Rows are points. Examples show where two turns around zero, p and q, send a point. Write where each new point lands after one turn and then the other. Backwards means that the second turn is done in reverse. Each puzzle has new turns, and all numbers are rounded.

Turn p:
-0.27  -0.43  0.53 => -0.49  -0.49  0.25
-0.30  -0.25  -0.06 => -0.31  -0.11  -0.21
0.32  0.30  0.40 => 0.25  0.04  0.54
0.10  0.01  -0.18 => 0.15  0.04  -0.14
0.15  0.03  -0.36 => 0.25  0.11  -0.28
0.01  0.34  -0.34 => 0.17  0.42  -0.17
Turn q:
0.17  -0.58  0.04 => 0.22  -0.53  0.18
-0.36  0.35  -0.35 => -0.38  0.22  -0.43
0.34  0.20  0.21 => 0.32  0.28  0.16
-0.15  0.03  0.11 => -0.16  0.04  0.10
Where do these land?
p, then q: 0.58  0.09  0.38 => 0.46  -0.05  0.53
q, then p backwards: -0.22  -0.24  -0.06 => -0.11  -0.28  0.15
p, then q backwards: -0.50  0.01  -0.04 => -0.44  0.23  -0.06
q, then p backwards: 0.14  0.13  -0.29 => 0.05  -0.04  -0.34

Turn p:
0.33  0.45  0.00 => 0.28  0.41  -0.25
-0.21  -0.04  -0.25 => -0.20  -0.19  -0.18
0.11  -0.26  -0.32 => 0.14  -0.38  -0.14
0.25  0.03  0.55 => 0.24  0.34  0.44
-0.49  -0.17  0.02 => -0.47  -0.18  0.12
Turn q:
0.14  -0.04  -0.27 => 0.18  -0.10  -0.23
-0.09  -0.34  -0.28 => -0.04  -0.40  -0.19
-0.17  0.06  -0.16 => -0.15  0.01  -0.19
0.12  0.32  0.71 => 0.01  0.49  0.62
Where do these land?
p, then q backwards: -0.01  -0.23  0.19 => 0.04  -0.16  0.25
q, then p: -0.48  0.44  -0.05 => -0.51  0.16  -0.37
p, then q: 0.15  -0.04  -0.46 => 0.22  -0.34  -0.27
q, then p: 0.34  -0.17  0.31 => 0.30  0.17  0.35

Turn p:
-0.26  0.71  0.16  0.14 => -0.63  0.41  0.15  -0.16
-0.49  0.13  -0.09  0.10 => -0.42  -0.12  -0.21  -0.20
0.20  -0.29  0.07  -0.28 => 0.39  -0.17  0.16  -0.04
0.33  -0.26  0.21  0.18 => 0.22  -0.08  0.15  0.42
0.23  -0.29  -0.35  -0.14 => 0.46  -0.04  -0.26  -0.02
Turn q:
-0.05  -0.23  -0.06  -0.14 => -0.10  -0.18  0.10  -0.16
0.27  -0.06  0.03  0.04 => 0.26  -0.09  0.08  0.02
0.01  -0.10  0.30  0.19 => 0.01  0.03  0.27  0.25
0.10  0.14  0.49  -0.39 => 0.12  0.44  0.39  -0.24
-0.53  0.17  -0.87  0.34 => -0.50  -0.31  -0.90  0.15
0.20  0.09  0.11  -0.04 => 0.22  0.10  0.06  -0.02
Where do these land?
p, then q: 0.00  0.22  -0.19  -0.31 => 0.11  0.21  -0.06  -0.35
q, then p: 0.34  -0.22  0.30  -0.13 => 0.15  0.00  0.46  0.18
p, then q backwards: -0.21  -0.23  -0.28  0.04 => 0.03  0.02  -0.42  0.04
p, then q: -0.62  -0.05  -0.27  -0.16 => -0.35  -0.28  -0.04  -0.53
p, then q: 0.35  0.39  0.18  0.55 => -0.11  0.38  -0.30  0.60
q, then p: 0.27  -0.40  0.06  -0.31 => 0.30  -0.24  0.42  -0.03
p, then q: -0.14  0.29  0.21  0.31 => -0.39  0.20  -0.07  0.22

Turn p:
0.13  0.16  0.08  0.23  -0.30  0.26 => 0.32  0.31  0.10  0.10  -0.13  0.14
0.17  0.16  -0.41  0.25  -0.29  -1.13 => 0.29  -0.33  0.03  -0.03  -0.26  -1.17
-0.59  0.16  -0.02  0.01  -0.17  0.36 => -0.25  0.27  -0.16  -0.07  -0.51  0.33
0.22  -0.02  0.02  0.14  0.48  0.22 => -0.18  0.09  0.06  0.36  0.40  0.11
-0.21  -0.44  -0.13  -0.23  0.11  0.02 => -0.19  -0.46  -0.15  -0.04  -0.03  0.22
-0.09  0.16  0.24  -0.17  0.35  0.11 => -0.36  0.20  0.03  -0.12  0.25  0.11
0.26  0.03  0.04  -0.29  0.05  0.43 => 0.14  0.16  -0.21  -0.05  0.34  0.37
0.12  -0.20  0.19  0.07  -0.23  -0.26 => 0.23  -0.21  0.30  -0.14  -0.05  -0.11
Turn q:
-0.41  -0.05  0.02  -0.50  0.25  -0.18 => -0.07  -0.34  -0.12  -0.55  0.28  0.04
0.04  0.28  0.21  0.15  -0.06  -0.18 => -0.14  0.21  0.09  0.06  0.12  -0.31
0.40  -0.42  0.17  0.13  -0.01  0.21 => 0.45  -0.15  0.23  0.32  -0.23  0.02
-0.43  0.53  -0.05  -0.51  0.33  0.12 => -0.13  0.25  -0.16  -0.82  0.24  0.10
0.61  -0.12  -0.19  -0.08  -0.07  -0.09 => 0.38  -0.02  -0.36  0.29  -0.23  -0.19
-0.43  0.11  -0.14  0.45  0.10  -0.03 => -0.40  0.16  0.14  0.15  0.31  0.32
0.22  -0.33  -0.02  0.36  -0.54  0.14 => -0.09  -0.11  0.18  0.55  -0.50  0.02
Where do these land?
q, then p: -0.49  -0.02  0.09  -0.15  0.03  -0.16 => -0.38  -0.24  -0.06  -0.19  0.02  0.23
q, then p: 0.72  -0.05  -0.12  -0.22  -0.11  0.34 => 0.79  0.10  -0.11  0.05  0.02  -0.26
q, then p: 0.25  0.28  -0.01  0.17  -0.10  0.26 => 0.18  0.40  0.00  -0.07  -0.10  -0.20
q, then p backwards: -0.07  0.27  -0.03  -0.39  -0.11  -0.35 => -0.12  0.21  -0.18  -0.38  0.10  -0.34
q, then p backwards: 0.25  0.21  -0.24  0.06  0.33  0.06 => 0.27  0.28  -0.11  -0.10  -0.10  0.32
q, then p: -0.12  -0.12  -0.36  -0.34  -0.39  -0.03 => 0.16  -0.31  -0.32  -0.04  -0.41  0.18
q, then p: -0.16  -0.46  0.47  0.92  0.25  -0.13 => -0.39  0.20  0.98  0.38  0.20  0.20
q, then p backwards: -0.38  -0.11  0.21  -0.05  0.10  0.00 => 0.00  -0.23  0.33  -0.13  0.13  -0.12

Turn p:
0.44  0.16  -0.17  0.05  0.38  0.29 => 0.25  0.32  0.00  0.36  -0.12  0.41
-0.25  0.26  -0.27  -0.25  -0.25  -0.02 => -0.26  0.19  -0.18  -0.41  -0.18  -0.02
0.48  -0.25  -0.04  0.59  -0.89  -0.54 => 0.23  -0.88  -0.34  0.16  -0.72  -0.49
-0.30  0.35  0.06  0.00  0.28  0.09 => -0.35  0.38  0.11  0.09  0.14  0.00
0.04  -0.14  0.09  -0.11  0.07  -0.42 => 0.26  0.01  0.07  -0.07  0.06  -0.38
-0.16  -0.26  0.16  -0.38  0.18  0.34 => 0.05  0.02  0.23  -0.26  0.43  0.32
-0.20  0.14  -0.09  -0.03  0.06  -0.12 => -0.14  0.18  -0.08  -0.06  0.04  -0.15
0.11  0.22  0.26  -0.27  -0.19  0.30 => -0.12  -0.02  0.38  -0.19  -0.21  0.29
-0.15  -0.48  0.01  0.39  0.36  0.09 => 0.08  -0.19  -0.20  0.39  0.56  0.02
Turn q:
-0.02  0.03  -0.24  0.00  -0.20  0.71 => -0.35  0.23  -0.42  0.06  -0.03  0.50
-0.21  -0.26  -0.03  0.14  -0.20  0.18 => -0.29  0.11  -0.07  0.25  -0.20  -0.02
0.04  -0.22  0.25  0.34  0.15  -0.38 => 0.25  -0.01  0.30  0.35  0.03  -0.34
0.30  0.13  0.33  0.01  0.31  -0.43 => 0.48  -0.20  0.39  -0.03  0.25  -0.12
0.37  0.40  -0.72  -0.22  0.13  -0.37 => 0.54  -0.20  -0.60  -0.54  0.10  -0.18
-0.40  -0.40  0.02  0.01  0.14  0.32 => -0.58  0.08  -0.02  0.26  0.14  -0.10
0.32  0.22  0.01  -0.41  -0.25  -0.18 => 0.24  -0.36  0.02  -0.37  -0.21  0.22
-0.40  0.10  0.38  0.14  -0.09  0.15 => -0.27  0.36  0.39  0.02  -0.09  0.05
Where do these land?
q, then p: 0.53  -0.04  -0.12  -0.21  0.52  -0.26 => 0.71  0.08  -0.06  0.24  0.31  0.09
q, then p backwards: -0.43  0.25  -0.16  0.18  -0.06  0.16 => -0.22  0.40  -0.24  -0.20  0.14  -0.09
p, then q: -0.35  -0.11  0.06  -0.20  -0.32  0.05 => -0.38  -0.28  0.07  -0.17  0.08  -0.15
p, then q backwards: -0.03  -0.52  0.70  -0.27  0.34  0.36 => 0.33  0.13  0.73  -0.22  0.61  0.01
p, then q: -0.13  0.53  -0.07  0.24  -0.30  -0.33 => -0.03  0.16  0.06  -0.23  -0.59  -0.36
p, then q: 0.21  0.15  -0.28  0.09  -0.15  0.32 => -0.20  0.18  -0.31  0.05  -0.21  0.26
q, then p backwards: 0.20  -0.27  -0.13  0.17  -0.02  -0.30 => 0.23  -0.16  0.00  0.29  -0.02  -0.29

Turn p:
-0.22  0.43  -0.18  0.00  0.14  -0.16  -0.02  -0.31 => -0.20  0.25  -0.12  -0.16  0.15  -0.20  -0.12  -0.43
-0.16  0.03  -0.35  0.37  -0.16  0.69  0.02  0.02 => 0.03  0.23  -0.44  0.39  -0.14  0.56  -0.24  -0.07
-0.07  -0.03  0.05  0.07  0.69  0.43  0.21  0.26 => -0.03  -0.04  -0.13  0.27  0.66  0.41  0.31  0.03
-0.42  0.10  0.19  -0.02  -0.23  -0.20  0.48  0.31 => -0.59  0.09  0.15  0.36  -0.12  -0.23  0.18  0.17
0.41  -0.50  0.01  -0.10  -0.40  -0.46  0.29  -0.27 => 0.24  -0.39  -0.03  -0.15  -0.63  -0.42  0.37  0.08
-0.19  -0.35  -0.01  -0.48  -0.09  0.06  -0.18  -0.40 => -0.21  -0.43  -0.02  -0.50  -0.23  0.22  -0.07  -0.12
0.27  -0.09  0.25  0.12  0.32  -0.09  -0.47  -0.49 => 0.50  -0.35  0.19  -0.25  0.22  -0.04  -0.21  -0.42
-0.07  0.24  0.15  -0.23  -0.03  0.29  0.15  0.29 => -0.24  0.28  0.23  0.07  0.06  0.30  0.16  0.15
-0.06  -0.10  0.11  -0.29  -0.02  -0.24  -0.14  0.30 => -0.15  -0.09  0.21  -0.20  0.08  -0.13  -0.03  0.37
0.50  0.26  -0.22  0.56  -0.22  -0.33  -0.33  0.28 => 0.64  0.43  -0.04  0.18  -0.05  -0.47  -0.34  0.23
Turn q:
0.21  -0.53  -0.18  -0.50  0.16  -0.30  0.61  -0.16 => -0.23  -0.46  -0.36  -0.63  0.37  -0.29  0.33  -0.04
-0.42  0.02  0.20  0.13  0.14  -0.11  0.29  0.19 => -0.46  0.02  0.33  0.07  0.02  -0.17  0.08  0.15
-0.32  0.06  -0.20  -0.55  0.38  0.10  0.02  0.00 => -0.30  0.13  0.08  -0.40  0.45  0.22  -0.26  -0.11
0.22  -0.36  -0.36  0.28  -0.07  0.00  0.05  0.11 => 0.03  -0.22  -0.44  0.14  -0.03  0.11  0.17  0.32
0.10  0.40  0.30  0.48  -0.38  0.04  0.23  0.67 => 0.05  0.36  0.33  0.13  -0.70  -0.21  0.21  0.56
-0.47  -0.21  0.16  0.10  -0.52  0.09  -0.20  0.05 => -0.24  -0.34  0.21  0.21  -0.50  0.24  -0.20  -0.11
0.41  -0.15  -0.29  0.01  -0.14  0.16  -0.01  -0.56 => 0.34  -0.12  -0.48  0.02  0.08  0.19  0.30  -0.37
0.42  0.33  -0.18  0.34  -0.08  0.10  -0.26  -0.34 => 0.48  0.34  -0.31  0.35  -0.07  0.07  0.12  -0.21
-0.17  0.25  0.23  -0.06  -0.02  -0.26  -0.32  0.10 => 0.00  0.13  0.21  0.09  -0.11  -0.22  -0.43  -0.08
0.03  0.20  0.33  -0.23  0.51  0.18  -0.42  -0.06 => 0.34  0.17  0.43  0.01  0.47  0.05  -0.33  -0.11
Where do these land?
q, then p backwards: 0.30  0.05  0.14  -0.10  0.67  -0.36  -0.56  -0.28 => 0.07  0.24  -0.01  0.65  0.55  -0.28  -0.48  0.06
p, then q: 0.15  0.16  -0.17  -0.25  -0.21  0.34  -0.24  0.50 => 0.19  0.42  0.32  -0.23  -0.20  0.27  -0.17  0.31
p, then q backwards: 0.39  0.08  0.16  -0.38  0.07  -0.28  0.22  0.53 => 0.24  0.11  0.27  0.18  0.32  0.16  0.52  0.41
q, then p: 0.14  0.17  0.30  0.03  -0.15  0.46  0.15  0.04 => 0.05  0.12  0.37  0.16  -0.25  0.17  0.36  -0.06
q, then p: -0.29  0.01  0.06  -0.26  -0.11  0.40  0.19  0.06 => -0.30  -0.09  0.26  0.00  -0.10  0.43  0.09  -0.09
q, then p: 0.31  0.25  -0.18  -0.31  0.23  -0.41  0.13  0.03 => -0.08  0.25  -0.08  -0.52  0.24  -0.34  0.08  0.03
p, then q: -0.48  -0.08  -0.06  -0.02  -0.08  -0.33  -0.56  -0.34 => 0.02  -0.39  -0.11  0.08  0.16  0.07  -0.70  -0.31
q, then p backwards: -0.02  -0.58  -0.50  0.44  -0.26  0.18  0.38  -0.22 => -0.19  -0.61  -0.23  -0.08  0.16  0.33  0.69  -0.02
p, then q backwards: -0.30  -0.37  0.05  0.21  -0.18  -0.19  0.29  0.07 => -0.17  -0.33  0.01  0.39  -0.19  -0.32  0.04  0.04
q, then p: 0.26  0.35  0.35  0.12  0.11  -0.12  -0.18  -0.40 => 0.41  0.07  0.15  -0.02  -0.01  -0.38  0.12  -0.43
q, then p: -0.45  -0.03  -0.14  0.51  -0.09  0.30  0.17  0.03 => -0.29  0.07  -0.08  0.66  -0.07  0.22  -0.12  -0.09

Turn p:
-0.10  -0.05  -0.34  0.18  -0.19  0.37  0.05  -0.13  -0.15 => -0.06  0.01  -0.32  -0.08  -0.19  0.21  -0.19  -0.21  -0.32
0.57  -0.03  -0.12  -0.31  0.45  0.27  0.02  0.32  0.21 => 0.15  -0.03  -0.16  -0.31  0.65  0.28  -0.17  0.30  0.32
-0.27  -0.11  -0.22  -0.38  0.38  0.29  0.13  0.14  -0.08 => -0.30  -0.07  0.04  -0.29  0.46  0.26  0.13  -0.16  -0.22
0.22  0.76  0.64  0.08  -0.07  -0.34  0.19  0.01  -0.10 => -0.01  0.69  0.43  0.22  -0.29  -0.14  0.07  0.54  0.31
0.34  -0.45  0.26  -0.33  0.19  0.41  0.29  0.13  0.31 => 0.46  -0.26  0.05  -0.28  0.35  0.56  0.24  0.16  0.14
-0.08  -0.23  -0.29  -0.07  -0.40  -0.25  -0.03  -0.17  -0.36 => 0.06  -0.09  -0.16  -0.26  -0.29  -0.45  0.04  -0.17  -0.34
-0.17  0.38  0.28  0.23  -0.40  -0.30  -0.38  -0.09  0.36 => -0.10  0.07  0.20  0.36  -0.54  -0.22  -0.09  -0.17  0.53
-0.32  0.06  -0.09  0.33  -0.09  -0.33  -0.32  -0.64  -0.11 => 0.06  0.16  0.06  0.47  -0.24  -0.46  -0.13  -0.53  -0.22
-0.34  0.18  0.30  0.46  -0.09  -0.21  -0.62  -0.05  -0.33 => -0.24  -0.10  0.46  0.46  -0.38  -0.35  -0.47  -0.06  -0.13
0.01  -0.15  -0.30  -0.39  0.08  0.11  0.33  0.23  -0.10 => -0.14  -0.05  -0.20  -0.47  0.27  0.10  0.26  0.08  -0.15
0.14  -0.38  -0.11  0.21  0.15  -0.02  0.33  0.24  0.36 => 0.14  -0.35  -0.38  0.18  0.20  0.20  0.30  0.22  0.08
Turn q:
-0.23  0.03  -0.22  0.11  -0.17  0.27  -0.41  0.17  0.37 => -0.02  -0.16  -0.14  0.23  -0.32  0.46  -0.23  -0.18  0.24
0.09  0.22  0.18  -0.13  0.34  -0.03  -0.06  0.38  -0.06 => 0.03  0.37  0.08  -0.13  -0.02  0.11  -0.22  0.39  -0.04
-0.19  0.25  -0.05  -0.36  -0.01  -0.47  0.57  0.44  -0.05 => -0.57  0.15  -0.02  -0.44  0.06  -0.11  0.26  0.54  0.22
0.26  -0.02  -0.14  0.63  0.01  0.18  0.10  -0.02  -0.59 => 0.16  0.43  -0.29  0.28  0.03  -0.06  0.41  -0.25  -0.52
-0.10  0.04  -0.08  -0.12  -0.10  0.02  -0.03  -1.03  -0.23 => 0.08  -0.18  0.32  -0.17  0.34  -0.37  0.06  -0.86  0.01
-0.08  -0.34  -0.15  -0.31  -0.11  -0.33  -0.53  -0.13  0.42 => -0.07  -0.49  -0.14  0.05  -0.18  -0.24  -0.61  -0.10  0.32
-0.14  -0.19  0.18  0.16  -0.37  0.49  -0.38  0.51  -0.21 => 0.13  -0.12  -0.11  0.06  -0.67  0.48  -0.01  0.03  -0.47
0.12  -0.02  -0.26  -0.26  0.34  -0.07  0.67  -0.05  0.06 => -0.01  0.04  -0.19  -0.34  0.61  -0.07  0.28  0.25  0.24
-0.17  -0.02  0.35  0.04  0.23  -0.29  0.27  -0.21  -0.02 => -0.23  -0.04  0.35  0.05  0.38  -0.21  0.01  0.15  -0.15
0.45  0.04  0.18  0.24  -0.16  0.22  -0.19  -0.06  0.32 => 0.50  -0.02  0.12  0.41  -0.21  0.00  0.05  0.03  0.17
Where do these land?
p, then q backwards: -0.24  0.08  0.23  -0.11  -0.17  0.19  0.13  0.32  -0.08 => -0.33  0.16  0.20  -0.14  -0.21  0.07  0.12  0.26  0.01
p, then q: -0.24  -0.20  -0.49  -0.25  -0.23  0.20  0.24  -0.28  0.27 => 0.11  -0.17  -0.11  -0.36  0.39  -0.10  0.27  -0.48  0.23
q, then p: -0.18  -0.23  -0.09  0.23  0.02  0.01  0.27  -0.05  0.09 => -0.07  -0.12  -0.14  0.16  0.19  0.13  0.10  0.00  -0.32
q, then p: -0.30  -0.19  -0.11  0.83  0.17  -0.08  -0.24  0.01  0.27 => -0.17  -0.13  -0.25  0.67  -0.15  0.15  -0.42  -0.13  -0.44
p, then q: -0.22  0.17  0.28  -0.05  -0.29  0.20  -0.07  -0.13  -0.28 => 0.04  -0.07  0.40  -0.14  -0.37  -0.04  0.14  -0.13  -0.14
q, then p: -0.25  0.01  -0.25  -0.08  -0.17  0.24  -0.34  0.02  -0.20 => 0.14  0.12  -0.03  -0.25  -0.20  0.04  -0.15  -0.44  -0.14
q, then p: 0.15  -0.20  0.15  -0.21  0.41  0.22  -0.01  -0.30  0.40 => 0.35  -0.24  0.11  0.11  0.49  0.07  -0.29  0.16  0.21
q, then p: 0.80  -0.30  -0.03  0.05  0.46  0.16  0.15  -0.29  -0.10 => 0.25  0.28  -0.33  0.05  0.59  -0.38  -0.25  0.51  0.14
q, then p backwards: 0.01  0.95  0.19  0.14  0.02  0.02  0.17  0.34  -0.38 => -0.17  0.80  0.40  -0.30  -0.09  0.04  0.50  -0.20  -0.19
q, then p: 1.03  0.02  -0.11  -0.06  -0.24  -0.28  0.12  0.04  0.12 => 0.11  0.09  -0.58  0.04  -0.04  -0.47  0.29  0.49  0.59
q, then p backwards: -0.27  -0.25  0.01  -0.19  0.12  -0.82  -0.13  -0.13  0.26 => -0.07  0.14  -0.28  0.12  0.17  -0.34  -0.64  0.51  -0.16
p, then q backwards: -0.29  0.14  0.22  -0.29  -0.10  -0.04  -0.31  0.46  -0.39 => -0.42  0.14  0.43  -0.41  -0.13  -0.37  0.03  0.01  -0.04
